Every row gives one point. To make a cloud, some directions were put in groups of two or more. Within a group, all points are equally far from the middle, so they leave a hole (a ring in 2 directions, a hollow ball in 3). The other directions are filled evenly. Then the cloud was stretched, turned, moved and blurred a little. How many holes are there, and how many directions does each take, smallest first?

Cloud (13 x 2)
[[ 0.26  0.28]
 [ 0.08  0.38]
 [-0.25  0.41]
 [ 0.42 -0.53]
 [-0.32 -0.06]
 [ 0.13  0.53]
 [-0.29 -0.05]
 [-0.30 -0.38]
 [-0.23 -0.36]
 [-0.53 -0.60]
 [-0.06 -0.35]
 [ 0.48  0.59]
 [ 0.18 -0.22]]
Holes: 0

Cloud (21 x 3)
[[-0.31 -0.46  0.00]
 [ 0.22  0.05  0.78]
 [-0.47  0.20  0.13]
 [-0.24  0.39  0.25]
 [ 0.31 -0.05  0.54]
 [ 0.26 -0.50  0.13]
 [ 0.36  0.19  0.23]
 [-0.40 -0.16 -0.20]
 [-0.24 -0.48 -0.19]
 [ 0.14 -0.16  0.89]
 [ 0.40 -0.17  0.33]
 [-0.24 -0.53  0.27]
 [-0.31  0.38  0.32]
 [ 0.31 -0.49  0.04]
 [-0.44  0.43  0.67]
 [ 0.12  0.28  0.70]
 [ 0.31  0.28  0.14]
 [-0.27  0.02 -0.45]
 [-0.36 -0.46  0.18]
 [ 0.51 -0.01  0.11]
 [ 0.33  0.20  0.32]]
Holes: 1 (2)

Cloud (27 x 4)
[[-0.02  0.29  0.24  0.63]
 [-0.10  0.30  0.45  0.43]
 [-0.16  0.06  0.82 -0.04]
 [-0.26 -0.24  0.59 -0.12]
 [ 0.29 -0.52  0.09 -0.11]
 [ 0.39 -0.39  0.04  0.26]
 [ 0.44  0.22  0.27  0.32]
 [-0.11 -0.24  0.41  0.48]
 [ 0.66  0.13  0.01 -0.14]
 [-0.06  0.33  0.88 -0.05]
 [-0.11 -0.27  0.18 -0.65]
 [-0.06  0.55 -0.16  0.01]
 [ 0.13 -0.28  0.10  0.71]
 [ 0.01  0.23 -0.13 -0.63]
 [-0.26  0.41  0.67 -0.16]
 [ 0.41 -0.39  0.41 -0.17]
 [ 0.17  0.66  0.69 -0.14]
 [-0.26 -0.26 -0.05 -0.43]
 [ 0.08 -0.50 -0.40 -0.13]
 [-0.45 -0.06  0.06 -0.26]
 [-0.42 -0.25  0.31  0.40]
 [ 0.47 -0.14 -0.39 -0.05]
 [-0.35 -0.06  0.41 -0.47]
 [-0.22 -0.24  0.53 -0.52]
 [ 0.31 -0.39 -0.41 -0.10]
 [ 0.21 -0.35 -0.29 -0.38]
 [ 0.19  0.01 -0.64 -0.08]]
Holes: 1 (3)

Cloud (47 x 6)
[[-0.46 -0.04 -0.08 -0.25  0.62 -0.35]
 [ 0.23 -0.63 -0.19 -0.29  0.51  0.55]
 [ 0.40 -0.48  0.39 -0.11  0.11  0.26]
 [-0.18 -0.22  0.69  0.21 -0.24  0.71]
 [-0.69 -0.42  0.27  0.05 -0.07  0.39]
 [-0.11  0.40  0.59 -0.12  0.07 -0.08]
 [ 0.04  0.26 -0.42 -0.03 -0.09 -0.13]
 [ 0.03  0.41  0.49 -0.29  0.38  0.34]
 [ 0.30 -0.10  0.13 -0.28 -0.29  0.47]
 [ 0.00  0.48  0.56 -0.20 -0.03  0.60]
 [-0.48  0.47  0.18  0.32  0.19  0.07]
 [ 0.14  0.32  0.31 -0.28 -0.38 -0.29]
 [ 0.47 -0.10  0.02 -0.42  0.13  0.14]
 [-0.09 -0.21  0.23 -0.65  0.59  0.41]
 [ 0.17 -0.27  0.17  0.52  0.22  0.56]
 [-0.20 -0.14  0.39  0.55  0.31  0.62]
 [-0.06 -0.18  0.68  0.11  0.30 -0.29]
 [-0.01 -0.42 -0.36 -0.10  0.54  0.72]
 [-0.05  0.22  0.02 -0.54  0.29 -0.27]
 [-0.46 -0.32  0.41 -0.41 -0.26  0.26]
 [ 0.04  0.03 -0.47  0.27  0.12 -0.20]
 [-0.02 -0.02  0.67  0.28  0.67  0.30]
 [-0.35 -0.48  0.26  0.04  0.64 -0.27]
 [-0.85 -0.08  0.13 -0.20  0.06  0.13]
 [-0.22 -0.09  0.33  0.56  0.15 -0.36]
 [ 0.25 -0.10  0.68 -0.26  0.01  0.63]
 [ 0.19 -0.34  0.61 -0.11 -0.06  0.69]
 [-0.03  0.08  0.38 -0.54  0.18 -0.36]
 [-0.27 -0.19  0.73 -0.02 -0.14  0.41]
 [-0.57  0.35  0.10  0.20  0.36  0.63]
 [-0.44  0.14  0.31  0.38  0.34 -0.42]
 [ 0.50 -0.17  0.39 -0.15  0.02  0.12]
 [ 0.44 -0.20  0.33 -0.25 -0.05  0.57]
 [-0.03  0.40  0.47  0.33  0.28  0.05]
 [-0.53  0.32 -0.18  0.50 -0.12  0.14]
 [ 0.00  0.34  0.01 -0.44  0.33  0.50]
 [ 0.01  0.51  0.54  0.12 -0.10  0.20]
 [ 0.16  0.16  0.55  0.15 -0.36  0.33]
 [-0.83  0.02  0.15  0.33 -0.01 -0.02]
 [ 0.08 -0.22  0.30  0.57  0.25 -0.31]
 [-0.58  0.40 -0.08  0.43 -0.01  0.11]
 [ 0.35 -0.12  0.29  0.29 -0.18 -0.28]
 [-0.65 -0.41  0.36  0.02  0.08  0.68]
 [-0.56 -0.21  0.63 -0.22 -0.31  0.41]
 [ 0.60 -0.16 -0.13  0.07  0.33  0.52]
 [-0.39 -0.19  0.25  0.57 -0.03  0.33]
 [-0.55 -0.16  0.37 -0.43  0.28  0.51]]
Holes: 1 (4)

Cloud (79 x 8)
[[ 0.03 -0.13 -0.06 -0.24 -0.41 -0.26 -0.30 -0.82]
 [-0.56 -0.34 -0.73 -0.28  0.13 -0.47 -0.65 -0.30]
 [ 0.27 -0.22 -0.43  0.63  0.12  0.34  0.08 -0.11]
 [-0.52  0.27  0.60  0.20  0.12 -0.11 -0.53  0.30]
 [-0.06 -0.30  0.25 -0.13 -0.53  0.13  0.05 -0.45]
 [-0.28  0.53 -0.03 -0.05  0.03  0.05 -0.25  0.15]
 [ 0.33 -0.04  0.37  0.01 -0.29  0.28  0.03  0.45]
 [-0.57  0.57  0.34  0.04  0.03 -0.34  0.25 -0.29]
 [ 0.39  0.20 -0.01  0.40 -0.10 -0.49 -0.29 -0.50]
 [-0.43 -0.09 -0.09  0.44 -0.22 -0.30  0.60 -0.22]
 [ 0.47 -0.35 -0.16 -0.18  0.30 -0.22  0.23  0.32]
 [ 0.15 -0.29  0.62  0.09 -0.40  0.49 -0.02 -0.16]
 [-0.03  0.06 -0.31  0.31 -0.32  0.01  0.58 -0.55]
 [ 0.30  0.08  0.01 -0.37 -0.20 -0.91 -0.07  0.08]
 [ 0.18 -0.03 -0.18  0.46 -0.42  0.91 -0.04 -0.12]
 [-0.13 -0.18  0.15  0.54 -0.75 -0.19  0.71 -0.10]
 [-0.16  0.01  0.01  0.57 -0.04  0.27  0.33 -0.54]
 [ 0.46  0.20 -0.26 -0.18 -0.55  0.44  0.40 -0.31]
 [ 0.17 -0.23 -0.40 -0.21  0.10  0.26  0.12 -0.46]
 [ 0.69  0.00  0.32  0.09 -0.17 -0.24 -0.23  0.34]
 [-0.03  0.31 -0.03  0.30  0.31  0.19 -0.91 -0.08]
 [-0.24  0.27 -0.22  0.40 -0.12  0.12  0.33  0.01]
 [ 0.11  0.11  0.16 -0.01  0.55 -0.39  0.59 -0.51]
 [-0.19 -0.23  0.53  0.12 -0.31  0.05 -0.64 -0.42]
 [-0.30  0.42 -0.08 -0.51 -0.39 -0.44  0.25  0.02]
 [-0.40 -0.19 -0.29 -0.02 -0.84 -0.14 -0.45  0.20]
 [-0.30  0.58  0.03  0.33  0.27 -0.13 -0.62 -0.38]
 [-0.08  0.28  0.08  0.10  0.13  0.30 -0.18 -0.13]
 [ 0.23  0.04 -0.23 -0.05  0.68 -0.18 -0.50 -0.07]
 [ 0.40 -0.35 -0.04  0.21 -0.05  0.48  0.17 -0.05]
 [-0.60 -0.28 -0.33 -0.24 -0.07 -0.29 -0.49  0.17]
 [ 0.04 -0.17  0.26  0.19  0.24 -0.18 -0.46  0.30]
 [-0.09  0.11  0.40 -0.22  0.30 -0.48  0.04 -0.44]
 [-0.64 -0.64  0.27 -0.01 -0.05 -0.37  0.30 -0.24]
 [ 0.52 -0.41  0.24  0.34  0.02  0.12 -0.35 -0.13]
 [-0.34  0.15  0.49 -0.15  0.22 -0.23  0.46  0.02]
 [-0.28  0.04 -0.51 -0.14 -0.56 -0.05  0.04  0.28]
 [-0.34 -0.05  0.17  0.10 -0.35 -0.47  0.48  0.08]
 [-0.18 -0.43 -0.33  0.43 -0.16 -0.63  0.19 -0.70]
 [-0.66  0.12  0.02  0.25 -0.43  0.21 -0.20 -0.41]
 [-0.19 -0.14  0.42 -0.80 -0.12 -0.04  0.10 -0.62]
 [-0.02 -0.07 -0.18 -0.40  0.60  0.20  0.23  0.13]
 [-0.32  0.30 -0.32 -0.06  0.34 -0.33 -0.35  0.17]
 [-0.75 -0.08 -0.19  0.12  0.42  0.00  0.32  0.12]
 [-0.05  0.60  0.03 -0.36 -0.88 -0.74 -0.14  0.22]
 [ 0.33 -0.37 -0.35 -0.49  0.10 -0.07  0.04 -0.62]
 [ 0.29  0.35  0.35  0.26  0.35 -0.25  0.19 -0.52]
 [ 0.19 -0.43  0.04 -0.41 -0.70  0.42 -0.30 -0.06]
 [ 0.24 -0.37 -0.60  0.13 -0.11  0.57  0.45 -0.02]
 [-0.23 -0.02  0.20 -0.13  0.01 -0.41  0.66  0.08]
 [-0.33  0.69 -0.10  0.31 -0.49  0.25 -0.01  0.33]
 [-0.09 -0.48  0.34  0.39  0.44  0.48 -0.21 -0.21]
 [-0.24 -0.48  0.04 -0.45  0.09  0.52  0.25 -0.44]
 [-0.16  0.82 -0.59  0.47 -0.08  0.07 -0.85  0.08]
 [ 0.25 -0.07  0.49 -0.03 -0.16 -0.44 -0.52 -0.46]
 [-0.34  0.00  0.13  0.29 -0.35  0.38  0.01  0.01]
 [ 0.21  0.26 -0.03 -0.08 -0.24 -0.57  0.34  0.08]
 [-0.39  0.95 -0.05  0.06 -0.56  0.11 -0.14 -0.03]
 [-0.02  0.00  0.36  0.43 -0.64 -0.63  0.50  0.16]
 [-0.09 -0.27  0.17 -0.19 -0.19 -0.01  0.63  0.13]
 [-0.34 -0.17  0.01  0.10 -0.93 -0.30 -0.45 -0.54]
 [-0.50  0.70  0.09  0.05 -0.35  0.00 -0.33 -0.86]
 [ 0.31  0.40 -0.53  0.65 -0.57  0.13 -0.19 -0.13]
 [ 0.67  0.25  0.17  0.54 -0.19 -0.20 -0.21 -0.46]
 [ 0.15  0.72 -0.34  0.31 -0.21 -0.28 -0.58 -0.64]
 [ 0.54 -0.37 -0.76 -0.03 -0.35  0.38 -0.13  0.11]
 [ 0.37 -0.02 -0.02  0.38 -0.44  0.56 -0.02 -0.76]
 [ 0.04 -0.03  0.33 -0.01 -0.55  0.60 -0.03 -0.04]
 [-0.07 -0.35  0.38  0.28  0.26  0.54 -0.13  0.19]
 [-0.40  0.19 -0.53  0.23  0.04 -0.05 -1.06 -0.38]
 [-0.19  0.17  0.11  0.84 -0.58  0.03  0.36 -0.18]
 [-0.72 -0.06  0.05 -0.13 -0.39 -0.17 -0.09 -0.40]
 [ 0.05  0.21 -0.39  0.38 -0.46 -0.41 -0.35 -0.60]
 [ 0.42 -0.13 -0.07  0.86 -0.58 -0.30 -0.10  0.07]
 [ 0.30  0.22 -0.11  0.36 -0.18 -0.06 -0.03 -0.72]
 [-0.05 -0.06 -0.34  0.13 -0.23 -0.08  0.68 -0.40]
 [-0.11  0.24 -0.01 -0.35 -0.04  0.02 -0.04 -0.29]
 [-0.33  0.59 -0.63  0.20  0.00 -0.08 -0.85 -0.46]
 [ 0.06 -0.36  0.14 -0.29  0.15  0.19 -0.02 -0.25]]
Holes: 0

Cloud (92 x 9)
[[ 0.00 -0.05  0.70  0.29  0.07  0.03 -0.54 -0.75 -0.35]
 [-0.25  0.12  0.39  0.61 -0.43 -0.04  0.65  0.02 -0.15]
 [ 0.49 -0.10  0.07 -0.27 -0.21 -0.16  0.20 -0.35 -0.30]
 [-0.12 -0.41  0.11 -0.20 -0.46  0.08 -0.09  1.00 -0.09]
 [-0.12 -0.54  0.53  0.30 -0.11 -0.27 -0.45 -0.57  0.13]
 [-0.28  0.34  0.50  0.87  0.26 -0.11  0.02 -0.45 -0.06]
 [-0.30 -0.60  0.66  0.17  0.17 -0.46  0.05 -0.74 -0.58]
 [ 0.23  0.17  0.08  0.15 -0.60 -0.27 -0.52  0.21 -0.41]
 [ 0.53  0.10  0.26  0.40  0.07  0.70  0.04 -0.10  0.29]
 [ 0.07 -0.24  0.66  0.22  0.66 -0.03 -0.09  0.23  0.05]
 [ 0.25  0.11 -0.06 -0.09 -0.71  0.11 -0.13 -0.35 -0.18]
 [ 0.00 -0.05  0.40 -0.38 -0.52 -0.04 -0.15 -0.11  0.12]
 [-0.38  0.63  0.61  0.34  0.00 -0.13 -0.11 -0.11 -0.39]
 [ 0.49 -0.36 -0.03 -0.04 -0.14 -0.02  0.15  0.37  0.41]
 [ 0.08 -0.24  0.27 -0.16 -0.27 -0.19 -0.28  0.18  0.52]
 [-0.28 -0.09  0.09  0.68 -0.32 -0.42  0.60 -0.47 -0.15]
 [ 0.86 -0.07  0.32 -0.37 -0.13  0.01  0.25 -0.02 -0.15]
 [ 0.01 -0.16  0.34  0.11 -0.01 -0.32  0.47  0.51  0.46]
 [ 0.07 -0.60  0.20 -0.04 -0.57  0.45 -0.41  0.08 -0.06]
 [ 0.23 -0.06  0.30  0.43 -0.52  0.40 -0.46  0.55  0.28]
 [-0.52  0.57  0.49  0.47 -0.14 -0.08 -0.20 -0.28 -0.34]
 [ 0.34  0.11  0.04  0.15 -0.24  0.86 -0.20  0.23  0.11]
 [ 0.03  0.08  0.02 -0.16  0.37  0.38  0.08 -0.47  0.21]
 [ 0.36  0.38  0.14 -0.16 -0.06 -0.56 -0.15  0.05 -0.03]
 [-0.12 -0.69  0.36 -0.48  0.40 -0.57  0.15 -0.07 -0.35]
 [ 0.25  0.33  0.25 -0.38  0.53  0.49  0.23 -0.01 -0.20]
 [ 0.04  0.02  0.38 -0.47  0.41 -0.01 -0.23  0.54 -0.61]
 [ 0.18 -0.64 -0.15 -0.56 -0.17 -0.13  0.25  0.17  0.07]
 [-0.04  0.32  0.18 -0.26 -0.57  0.39 -0.07  0.27 -0.12]
 [-0.14 -0.23 -0.35 -0.35 -0.41 -0.01  0.43  0.25 -0.03]
 [-0.44  0.40  0.16  0.25  0.05  0.09 -0.37 -0.20  0.01]
 [ 0.16 -0.32  0.42  0.37  0.73 -0.31  0.02  0.05 -0.24]
 [ 0.53  0.09  0.28 -0.21  0.57  0.18 -0.06  0.39 -0.90]
 [ 0.08  0.25  0.37  0.20 -0.15 -0.13 -0.25 -0.91 -0.10]
 [-0.36 -0.81  0.10 -0.25 -0.01 -0.67 -0.09  0.73 -0.29]
 [ 0.01 -0.21 -0.38 -0.13  0.06 -0.03  0.13 -0.18 -0.70]
 [-0.14 -0.25  0.55  0.01  0.91 -0.22  0.15 -0.23 -0.57]
 [ 0.25 -0.30  0.13 -0.30 -0.77  0.06  0.14  0.56 -0.09]
 [-0.19  0.00  0.30 -0.11  0.01 -0.22 -0.65  0.91 -0.28]
 [ 0.21  0.47 -0.07 -0.12 -0.18  0.64 -0.16  0.21  0.11]
 [ 0.63  0.45  0.69  0.33  0.43  0.33  0.07  0.15 -0.42]
 [ 0.07  0.23 -0.06  0.79 -0.15  0.00 -0.22  0.24  0.03]
 [-0.55 -0.41  0.64 -0.12 -0.11 -0.62  0.10  0.06 -0.33]
 [-0.11 -0.08 -0.32 -0.26 -0.04  0.20  0.08 -0.10 -0.58]
 [ 0.16  0.31 -0.18 -0.33  0.23 -0.29 -0.34  0.44  0.04]
 [ 0.22 -0.62  0.66  0.29  0.03 -0.26 -0.07  0.05 -0.73]
 [-0.23  0.39  0.33  0.21 -0.27 -0.21 -0.38 -0.68  0.19]
 [ 0.38  0.08  0.23 -0.17  0.00  0.60  0.33  0.11 -0.50]
 [-0.25 -0.82  0.64  0.05  0.47 -0.48  0.21 -0.18 -0.49]
 [ 0.38  0.16  0.40 -0.20  0.25  0.22 -0.57 -0.27 -0.27]
 [ 0.45  0.67 -0.17 -0.15  0.06  0.05 -0.06  0.46 -0.01]
 [ 0.17 -0.13  0.52  0.22 -0.21 -0.23  0.39  0.47 -0.52]
 [ 0.04  0.20  0.38 -0.10 -0.29 -0.41 -0.61  0.18 -0.19]
 [ 0.09 -0.13  0.25  0.37 -0.87 -0.09  0.14  0.22 -0.21]
 [ 0.28 -0.32  0.10 -0.42  0.64 -0.24 -0.01 -0.46 -0.23]
 [ 0.57  0.05  0.27 -0.04 -0.70 -0.08  0.11  0.29  0.11]
 [ 0.57  0.14 -0.26 -0.36  0.45  0.35  0.08 -0.03 -0.12]
 [-0.02 -0.55  0.55 -0.08 -0.34  0.32 -0.28 -0.06 -0.09]
 [ 0.23 -0.08 -0.17 -0.36 -0.47 -0.07  0.27  0.44 -0.50]
 [ 0.52 -0.26 -0.58 -0.34  0.25 -0.12  0.14  0.18 -0.45]
 [-0.44 -0.72 -0.22  0.62 -0.38 -0.38  0.12  0.07  0.08]
 [ 0.34  0.03 -0.03  0.17 -0.88  0.21  0.01 -0.32  0.19]
 [-0.18 -0.33  0.61  0.39 -0.76 -0.10 -0.35  0.28  0.21]
 [ 0.53  0.50  0.16  0.03 -0.33  0.40 -0.06  0.84 -0.12]
 [ 0.41 -0.04 -0.22  0.51 -0.64  0.09 -0.16 -0.03  0.40]
 [ 0.36  0.01 -0.03 -0.47  0.00 -0.39  0.36 -0.18 -0.17]
 [ 0.50 -0.19  0.28  0.26 -0.42  0.68 -0.28  0.35 -0.12]
 [ 0.57 -0.69 -0.29 -0.16 -0.45  0.26  0.05 -0.21 -0.08]
 [ 0.30  0.30  0.38  0.87 -0.21  0.28 -0.23 -0.43  0.10]
 [ 0.11 -0.59  0.38  0.25 -0.44  0.46 -0.40  0.33 -0.10]
 [-0.09 -0.04  0.67  0.50 -0.11  0.36 -0.38 -0.19  0.39]
 [ 0.27 -0.67 -0.47 -0.38 -0.16  0.18  0.23 -0.16 -0.01]
 [-0.03 -0.49  0.55 -0.21  0.25 -0.52 -0.05 -0.08 -0.79]
 [ 0.62  0.03  0.75 -0.14 -0.05  0.57 -0.14  0.36  0.17]
 [ 0.06 -0.19  0.50  0.47 -0.44  0.16 -0.56  0.55  0.15]
 [ 0.17 -0.07  0.48  0.57  0.02  0.40  0.11 -0.36 -0.68]
 [ 0.07 -0.26 -0.38  0.66 -0.01 -0.25 -0.04 -0.40 -0.11]
 [ 0.61  0.33  0.57 -0.11  0.08  0.60  0.03  0.46  0.25]
 [-0.08  0.09  0.18 -0.01  0.23 -0.76 -0.23  0.21  0.12]
 [ 0.52 -0.42  0.07 -0.53  0.71 -0.42 -0.16 -0.07 -0.38]
 [ 0.42  0.43 -0.11  0.38 -0.40  0.43 -0.05  0.17  0.39]
 [-0.15 -0.62  0.63  0.15 -0.13 -0.49 -0.33 -0.35 -0.12]
 [ 0.02 -0.06  0.17 -0.54 -0.44 -0.15  0.51  0.07 -0.18]
 [-0.16 -0.52  0.11 -0.20  0.40  0.22  0.13  0.04 -0.13]
 [-0.49 -0.17  0.16 -0.35 -0.23 -0.17  0.28  0.16 -0.15]
 [-0.01 -0.77  0.52  0.57 -0.02 -0.28 -0.29 -0.78 -0.06]
 [ 0.45  0.21  0.02 -0.12  0.17  0.67  0.00  0.06 -0.59]
 [-0.45  0.05  0.09  0.16 -0.48  0.36  0.15  0.27  0.17]
 [ 0.41  0.05  0.57  0.52 -0.31  0.25 -0.18 -0.21 -0.41]
 [ 0.04 -1.15  0.32 -0.06  0.10 -0.23  0.14  0.03 -0.16]
 [ 0.12  0.42  0.31  0.21 -0.10  0.25  0.52  0.28  0.39]
 [ 0.04  0.02  0.43  0.03  0.87  0.03 -0.18 -0.16 -0.43]]
Holes: 2 (3, 3)
